Each row of a before or after table is a point. One or more steps were done to the points. Then noise was added and the rows were shuffled. The steps act on columns, c1 being the first. Name the steps. A step turns or swaps two columns, mirrors them in a line or flattens them onto one, adds a multiple of one to another, or multiplies or shifts one. Angles are multiples of 10 degrees, from the lower column toward the higher: turns from -170 to 170, lines from 10 to 170 but not 90. Use the fewest steps. Two steps may share a column if one is a turn and the other turns, adds or multiplies; they go together, in the order done. Otherwise the lowest column goes first.

Before, 8 rows:
[[-0.011,0.057],
[-0.044,-0.009],
[0.026,0.079],
[0.007,0.008],
[0.000,-0.034],
[0.044,-0.039],
[-0.054,0.038],
[0.043,-0.052]]
After, 8 rows:
[[-0.008,-0.033],
[-0.014,-0.022],
[0.024,0.075],
[-0.001,0.007],
[-0.011,-0.017],
[0.018,0.045],
[-0.010,-0.026],
[0.019,0.016]]
Steps: flatten c1 and c2 onto the line at 70 degrees

Before (12 x 3):
[[0.036,-0.021,0.026],
[0.013,-0.004,0.017],
[0.052,-0.038,-0.013],
[0.006,0.005,0.007],
[0.053,0.039,0.031],
[-0.015,0.051,-0.040],
[-0.042,0.015,0.015],
[0.031,-0.004,-0.074],
[-0.053,-0.055,-0.022],
[0.030,0.049,0.019],
[0.053,-0.007,0.075],
[0.007,0.027,-0.025]]
After:
[[-0.067,-0.032,0.017],
[-0.021,-0.001,0.017],
[0.026,0.077,-0.073],
[-0.005,0.003,-0.035],
[0.094,0.023,-0.024],
[0.009,-0.052,0.020],
[-0.014,-0.002,0.012],
[-0.008,0.080,-0.012],
[0.003,-0.019,-0.038],
[-0.086,-0.018,0.074],
[-0.026,0.020,0.028],
[-0.094,-0.019,0.034]]
Steps: add 1 times c3 to c2; turn c1 and c2 by 140 degrees

Before (11 x 6):
[[-0.047,-0.017,0.013,0.054,-0.035,0.009],
[0.009,-0.029,-0.012,0.004,-0.035,0.011],
[-0.029,-0.049,-0.034,-0.028,-0.009,0.009],
[0.008,-0.008,0.019,-0.018,0.021,0.000],
[-0.027,0.011,-0.042,-0.012,-0.013,0.025],
[-0.013,0.007,0.068,-0.041,0.001,0.015],
[-0.016,-0.001,-0.023,0.015,0.016,-0.016],
[0.003,0.002,-0.028,-0.001,-0.024,0.026],
[0.021,0.006,0.019,0.014,0.045,-0.001],
[-0.023,0.008,-0.003,0.012,-0.006,-0.013],
[0.003,-0.025,0.026,0.048,-0.022,-0.025]]
After, 11 rows:
[[0.078,0.041,-0.028,0.047,-0.030,0.007],
[-0.041,-0.012,-0.001,-0.016,0.136,-0.001],
[-0.094,0.016,-0.031,-0.114,-0.061,-0.030],
[-0.008,0.011,0.001,-0.044,-0.019,-0.012],
[0.046,0.002,0.035,0.006,-0.036,0.027],
[0.031,-0.012,-0.011,0.046,0.059,-0.005],
[-0.023,0.034,0.011,-0.046,0.050,-0.017],
[0.091,-0.078,-0.027,0.084,0.002,0.017],
[-0.068,-0.010,-0.023,-0.156,-0.105,0.014],
[-0.002,-0.007,0.014,0.008,-0.074,0.022],
[-0.013,0.014,-0.020,-0.002,-0.109,0.008]]
Steps: multiply c4 by 3; turn c1 and c4 by 140 degrees; turn c2 and c3 by 120 degrees; add -1 times c6 to c2; multiply c5 by 3

Before (13 x 8):
[[0.032,0.032,0.066,0.059,-0.028,0.048,0.003,0.009],
[0.017,-0.001,-0.034,0.019,-0.014,0.036,-0.012,0.002],
[-0.127,0.018,-0.003,-0.013,-0.015,-0.005,0.023,-0.030],
[-0.006,0.043,-0.047,0.037,0.041,0.010,0.013,0.001],
[0.017,0.005,0.015,0.005,-0.027,-0.013,0.022,-0.022],
[-0.024,0.030,0.041,-0.047,0.003,0.036,0.029,0.026],
[-0.025,0.035,0.049,-0.109,-0.001,-0.012,0.013,-0.015],
[0.037,-0.015,-0.004,0.023,0.096,-0.006,0.021,-0.008],
[-0.004,0.022,0.068,0.057,0.029,-0.043,0.026,-0.027],
[0.032,0.003,-0.039,0.001,-0.001,-0.035,0.029,-0.020],
[0.012,0.026,0.063,0.047,0.017,0.100,0.029,-0.001],
[0.027,0.038,0.054,0.023,-0.010,0.042,-0.004,-0.037],
[-0.004,0.011,0.061,0.000,0.015,-0.031,-0.009,-0.007]]
After, 13 rows:
[[-0.019,0.035,-0.043,-0.004,0.007,0.030,-0.032,0.023],
[-0.031,0.099,-0.032,0.077,0.033,0.025,0.001,0.056],
[-0.026,-0.012,0.011,-0.007,-0.057,0.006,0.009,0.025],
[-0.002,-0.013,-0.011,-0.098,-0.002,0.034,-0.028,0.048],
[0.010,-0.031,-0.024,0.026,0.031,0.011,0.000,0.055],
[-0.021,-0.043,-0.009,0.068,0.058,0.023,-0.014,0.072],
[-0.011,0.009,0.023,0.016,0.082,0.043,-0.009,-0.042],
[0.005,0.037,0.015,0.003,-0.029,-0.002,0.021,-0.032],
[-0.039,-0.038,0.035,-0.036,-0.002,0.004,0.020,-0.024],
[-0.032,-0.006,0.010,0.012,0.191,-0.015,0.027,0.002],
[-0.005,0.042,0.005,0.018,-0.020,0.039,0.027,0.066],
[0.022,-0.005,0.026,-0.039,-0.031,0.018,-0.125,0.012],
[-0.013,0.048,-0.041,0.100,-0.056,0.032,0.029,0.051]]
Steps: turn c1 and c7 by 110 degrees; swap c2 and c6; turn c3 and c8 by 120 degrees; add -1 times c3 to c4; multiply c5 by 2

Before (14 x 11):
[[0.028,0.040,-0.087,0.017,-0.011,-0.023,-0.002,-0.006,-0.012,-0.029,0.070],
[-0.012,-0.081,0.007,-0.016,-0.045,-0.085,-0.019,-0.035,0.003,0.046,-0.030],
[0.011,-0.089,-0.003,-0.077,0.006,-0.072,0.020,-0.066,0.038,0.019,-0.042],
[-0.016,0.044,-0.003,-0.026,-0.014,-0.031,-0.055,-0.005,0.022,-0.040,0.015],
[-0.075,0.007,0.035,-0.050,0.036,0.029,0.004,-0.046,-0.044,-0.017,0.035],
[-0.089,0.029,0.002,-0.012,0.023,0.014,0.030,-0.063,0.040,0.036,-0.003],
[-0.034,0.002,-0.011,0.015,0.016,-0.009,-0.002,0.006,0.030,-0.050,0.042],
[-0.074,0.072,0.055,0.048,0.065,0.006,0.049,-0.076,-0.033,-0.008,0.001],
[-0.057,0.041,0.042,0.025,0.000,0.093,0.036,-0.060,-0.013,-0.037,-0.004],
[0.029,-0.051,0.048,-0.068,-0.034,-0.086,0.025,-0.051,0.052,0.024,0.008],
[0.017,-0.041,0.002,-0.098,-0.050,-0.090,0.029,-0.007,0.014,0.048,-0.051],
[-0.004,-0.067,0.036,-0.056,-0.010,-0.060,0.036,0.021,0.028,0.052,-0.012],
[0.035,-0.002,-0.038,-0.014,0.026,-0.044,-0.015,0.014,0.016,-0.024,-0.022],
[0.057,0.030,-0.037,0.013,0.027,0.001,-0.056,-0.004,0.014,0.022,0.041]]
After, 14 rows:
[[0.064,0.047,0.042,-0.024,0.001,0.035,-0.006,-0.060,-0.010,-0.038,-0.012],
[0.094,0.029,0.010,-0.022,0.028,0.001,0.012,-0.065,0.046,0.041,-0.010],
[-0.006,-0.039,0.012,-0.046,-0.023,-0.051,-0.029,-0.009,0.015,0.051,-0.054],
[0.001,-0.076,0.003,0.026,-0.034,-0.033,0.017,-0.032,0.002,0.056,-0.029],
[0.016,-0.068,0.030,-0.015,-0.004,-0.027,-0.021,0.017,0.028,0.059,-0.015],
[-0.043,-0.003,-0.036,0.009,0.041,-0.020,-0.001,0.016,0.014,-0.023,-0.027],
[-0.013,0.042,0.001,-0.010,-0.020,-0.015,0.051,-0.008,0.007,-0.040,0.015],
[0.001,-0.088,-0.004,-0.031,0.028,-0.046,-0.016,-0.066,0.034,0.012,-0.039],
[-0.070,0.034,-0.037,0.011,0.002,0.002,0.016,-0.005,0.018,0.026,0.034],
[0.037,0.004,-0.006,0.017,-0.006,-0.009,0.026,0.004,0.041,-0.048,0.043],
[-0.016,-0.050,0.044,-0.019,-0.041,-0.042,-0.032,-0.054,0.044,0.023,0.011],
[0.065,0.008,0.038,-0.060,0.020,-0.004,0.040,-0.049,-0.046,-0.020,0.040],
[0.088,0.073,0.061,0.040,0.071,0.010,-0.014,-0.078,-0.035,-0.007,0.004],
[-0.031,0.029,-0.088,0.023,-0.050,-0.010,-0.014,-0.007,-0.007,-0.022,0.073]]
Steps: turn c1 and c7 by -150 degrees; turn c4 and c6 by 30 degrees; multiply c6 by 0.4; add -0.5 times c11 to c5

Before, 8 rows:
[[-0.011,0.049,0.097,-0.085,0.000,-0.033,0.034,-0.029,-0.036,-0.013,0.103,-0.035],
[0.001,-0.059,0.054,-0.033,0.078,0.049,0.021,0.020,0.004,-0.017,0.076,-0.020],
[-0.014,-0.026,0.007,0.011,0.004,-0.033,-0.020,0.007,0.054,0.029,-0.048,0.001],
[-0.045,0.045,-0.013,-0.020,0.005,-0.010,-0.005,0.027,0.021,-0.007,-0.002,0.010],
[0.005,0.033,0.099,-0.013,0.032,0.001,0.032,0.031,-0.033,0.007,0.044,-0.013],
[-0.051,0.001,-0.021,0.075,0.045,-0.030,-0.032,-0.006,0.050,0.015,-0.032,-0.015],
[-0.009,-0.011,-0.017,0.058,-0.017,0.005,-0.049,0.025,0.059,0.023,0.002,-0.028],
[-0.051,0.004,0.021,0.041,-0.030,0.040,0.017,-0.028,0.066,0.055,-0.015,-0.034]]
After (8 x 12):
[[0.030,0.044,-0.050,0.070,-0.038,0.035,0.063,-0.035,0.056,0.010,0.046,0.003],
[-0.016,0.052,-0.011,0.080,0.030,0.028,0.022,-0.027,0.017,-0.055,0.030,0.018],
[-0.006,-0.013,-0.039,0.007,0.025,0.051,-0.010,0.004,0.004,-0.004,-0.007,-0.006],
[0.002,0.060,-0.017,0.040,0.004,0.029,0.027,0.006,-0.027,-0.020,0.018,-0.061],
[0.056,0.040,-0.005,-0.013,0.022,-0.060,-0.018,0.086,0.037,0.021,-0.010,0.104],
[-0.013,0.045,-0.055,0.096,-0.002,0.039,0.014,0.050,-0.010,-0.020,0.025,-0.033],
[0.096,-0.056,-0.010,-0.059,-0.026,0.024,-0.011,-0.001,-0.025,0.035,-0.001,0.142],
[0.107,-0.047,0.005,0.004,0.026,0.000,-0.001,0.026,-0.007,0.027,-0.008,0.059]]
Steps: swap c1 and c3; turn c2 and c9 by -130 degrees; turn c6 and c9 by 110 degrees; shift c4 by 0.020; swap c5 and c8; swap c7 and c10; turn c11 and c12 by 110 degrees; multiply c12 by 1.3

Before:
[[-0.021,-0.069,-0.028,0.005,-0.038,0.000,-0.019,-0.003,0.019,0.039,0.097,0.025,0.007,-0.015,-0.042,-0.054,0.005,-0.011],
[-0.019,-0.014,-0.057,-0.086,-0.029,0.064,-0.019,-0.007,0.029,0.027,-0.003,0.070,0.030,0.022,-0.043,-0.020,-0.009,0.009],
[-0.019,0.001,0.009,-0.083,-0.047,-0.018,-0.023,0.047,0.011,-0.015,-0.020,0.035,0.035,-0.038,-0.006,0.037,-0.039,0.013],
[-0.027,-0.055,-0.043,0.001,-0.059,0.055,-0.047,0.022,-0.087,0.006,-0.006,0.013,0.063,-0.056,0.024,-0.031,-0.045,-0.019],
[-0.037,0.012,0.027,-0.027,0.017,-0.047,0.004,0.016,-0.040,-0.015,0.043,-0.011,0.059,-0.011,0.037,-0.020,-0.060,0.030],
[0.045,-0.034,-0.050,0.018,-0.005,-0.040,0.035,-0.037,0.004,-0.018,0.003,0.051,-0.041,-0.010,-0.019,-0.033,-0.040,0.034],
[0.034,-0.007,-0.001,-0.004,-0.012,0.015,0.040,0.068,-0.069,-0.028,0.034,-0.035,0.020,0.011,0.019,-0.034,-0.030,0.033],
[0.041,-0.040,-0.021,-0.068,0.000,0.014,0.036,-0.039,-0.041,0.036,0.065,0.010,0.028,-0.033,0.028,0.037,0.016,0.051],
[0.003,0.025,0.034,0.023,0.000,0.052,-0.002,0.061,0.013,-0.040,0.062,0.050,-0.017,0.010,-0.050,0.002,-0.039,0.066]]
After, 9 rows:
[[0.003,0.005,-0.031,0.023,-0.001,0.051,0.080,0.062,0.016,-0.048,0.061,-0.024,-0.018,0.010,0.049,0.016,0.113,-0.021],
[0.034,0.027,0.020,-0.003,-0.013,0.016,0.016,0.068,0.050,-0.038,0.043,-0.017,0.019,0.011,-0.053,0.030,0.044,0.060],
[0.040,0.020,0.001,-0.067,-0.001,0.013,0.046,-0.038,0.021,0.026,0.054,-0.036,0.031,-0.033,-0.045,-0.043,-0.095,0.025],
[-0.039,0.028,-0.013,-0.026,0.015,-0.046,0.025,0.017,0.016,-0.025,0.048,0.004,0.058,-0.011,-0.053,0.028,0.134,0.020],
[-0.022,0.051,0.052,0.005,-0.039,0.002,0.002,-0.003,0.006,0.027,0.111,0.005,0.004,-0.014,0.046,0.032,-0.121,-0.034],
[-0.028,0.073,0.051,-0.001,-0.060,0.055,-0.005,0.022,0.063,-0.006,0.005,0.035,0.066,-0.052,-0.064,0.005,0.000,-0.039],
[0.044,0.052,0.061,0.018,-0.003,-0.040,0.041,-0.035,0.007,-0.029,0.013,-0.054,-0.042,-0.010,0.021,0.003,0.023,-0.013],
[-0.020,0.017,0.060,-0.084,-0.028,0.066,0.031,-0.008,-0.006,0.017,0.003,-0.017,0.029,0.020,0.052,-0.011,-0.004,-0.059],
[-0.019,0.023,-0.023,-0.083,-0.046,-0.016,0.027,0.047,-0.004,-0.025,-0.032,0.003,0.034,-0.037,0.009,-0.025,0.077,-0.034]]
Steps: turn c2 and c17 by 140 degrees; multiply c17 by 2.5; add -0.3 times c16 to c11; turn c3 and c16 by 150 degrees; turn c7 and c12 by -120 degrees; turn c7 and c18 by -70 degrees; turn c9 and c15 by 150 degrees; shift c10 by -0.010

Before, 10 rows:
[[-0.013,0.000,-0.020,-0.009,0.033,0.103,-0.016,0.006,-0.022,-0.082,-0.027,0.063,0.029,-0.065,-0.026,-0.037,-0.033,-0.002,0.010,-0.054,-0.010,0.046,-0.018,0.049],
[-0.014,0.019,0.021,-0.042,-0.024,-0.015,0.025,0.019,-0.043,0.036,0.020,0.052,-0.083,0.009,0.005,0.006,0.012,-0.015,-0.006,-0.024,-0.020,-0.012,-0.002,-0.129],
[-0.058,-0.003,0.028,-0.012,-0.006,-0.019,0.005,0.022,-0.054,-0.015,0.021,-0.024,0.014,0.025,0.012,-0.058,-0.013,0.017,-0.009,-0.051,0.039,0.004,0.046,0.053],
[-0.056,-0.010,-0.019,0.015,0.028,-0.015,-0.003,-0.023,0.017,0.087,0.009,0.042,-0.020,0.038,0.011,-0.074,-0.036,0.004,-0.006,0.023,0.022,0.016,-0.025,0.038],
[-0.051,-0.004,-0.015,-0.024,-0.016,0.006,-0.009,-0.020,0.024,0.018,-0.034,0.011,0.004,0.012,-0.015,-0.066,0.010,0.017,0.030,0.017,-0.030,0.037,-0.015,0.049],
[0.020,0.024,-0.021,-0.006,0.012,-0.025,-0.001,-0.026,-0.027,-0.034,0.029,0.037,-0.028,0.041,0.002,-0.054,0.009,-0.056,-0.016,-0.004,-0.029,-0.005,0.011,0.018],
[-0.017,-0.001,0.004,-0.034,-0.009,-0.019,0.012,-0.014,-0.069,0.063,0.009,0.060,0.018,0.033,-0.006,0.028,-0.075,-0.026,0.081,0.104,-0.010,0.071,0.021,0.009],
[-0.062,-0.001,-0.010,-0.022,0.039,0.026,-0.003,0.003,-0.049,-0.040,0.007,0.068,0.008,-0.043,-0.009,0.097,0.018,-0.009,-0.004,0.001,-0.007,-0.005,0.024,-0.020],
[-0.005,0.056,0.008,0.080,0.048,0.024,-0.016,-0.010,-0.020,-0.054,0.008,-0.014,0.026,0.015,0.121,-0.049,-0.007,0.009,0.018,-0.036,0.022,-0.009,-0.021,0.034],
[-0.001,0.040,0.045,-0.028,0.003,-0.011,0.063,-0.185,-0.051,-0.084,-0.037,-0.024,0.028,0.040,-0.011,-0.038,0.015,0.008,0.028,-0.050,0.008,-0.009,-0.036,-0.049]]
After (10 x 24):
[[-0.062,0.095,-0.011,-0.023,0.039,0.025,-0.002,0.003,-0.050,0.033,0.009,0.067,0.008,-0.043,-0.048,-0.001,0.001,-0.008,0.025,-0.021,-0.007,0.023,-0.004,-0.020],
[-0.012,-0.037,-0.021,-0.009,0.033,0.103,-0.017,0.005,-0.023,0.091,-0.027,0.064,0.028,-0.066,-0.066,0.000,-0.084,-0.002,-0.017,0.009,-0.009,-0.085,0.010,0.050],
[-0.015,0.006,0.021,-0.040,-0.024,-0.014,0.024,0.020,-0.043,0.003,0.018,0.051,-0.082,0.009,-0.036,0.020,0.020,-0.014,-0.002,0.025,-0.020,0.026,-0.005,-0.128],
[-0.001,-0.037,0.045,-0.028,0.002,-0.012,0.063,-0.184,-0.051,0.090,-0.038,-0.024,0.029,0.039,-0.050,0.039,0.013,0.009,-0.037,0.005,0.008,0.025,0.028,-0.048],
[-0.019,0.028,0.004,-0.034,-0.009,-0.020,0.012,-0.015,-0.068,-0.112,0.009,0.059,0.019,0.033,-0.047,-0.001,-0.116,-0.027,0.021,-0.055,-0.009,-0.154,0.082,0.008],
[-0.004,-0.048,0.007,0.079,0.047,0.024,-0.016,-0.009,-0.020,0.058,0.007,-0.014,0.027,0.016,0.082,0.056,0.022,0.009,-0.022,0.008,0.023,0.004,0.019,0.034],
[-0.056,-0.074,-0.020,0.013,0.030,-0.016,-0.003,-0.022,0.017,-0.083,0.009,0.044,-0.020,0.038,-0.030,-0.011,-0.016,0.004,-0.025,0.019,0.021,-0.051,-0.006,0.038],
[-0.051,-0.065,-0.015,-0.024,-0.015,0.006,-0.010,-0.020,0.023,-0.025,-0.034,0.011,0.003,0.012,-0.056,-0.003,-0.084,0.016,-0.016,-0.006,-0.030,-0.038,0.031,0.050],
[-0.057,-0.058,0.027,-0.011,-0.006,-0.019,0.006,0.022,-0.054,0.035,0.022,-0.024,0.013,0.025,-0.030,-0.003,-0.003,0.016,0.046,0.039,0.038,-0.016,-0.008,0.054],
[0.022,-0.053,-0.021,-0.007,0.013,-0.024,-0.001,-0.026,-0.028,0.039,0.028,0.037,-0.029,0.041,-0.038,0.024,0.007,-0.055,0.012,-0.018,-0.029,0.014,-0.015,0.019]]
Steps: swap c2 and c16; add 0.3 times c13 to c10; turn c10 and c20 by 150 degrees; shift c15 by -0.040; multiply c22 by 2.5; turn c17 and c22 by 120 degrees; swap c19 and c23
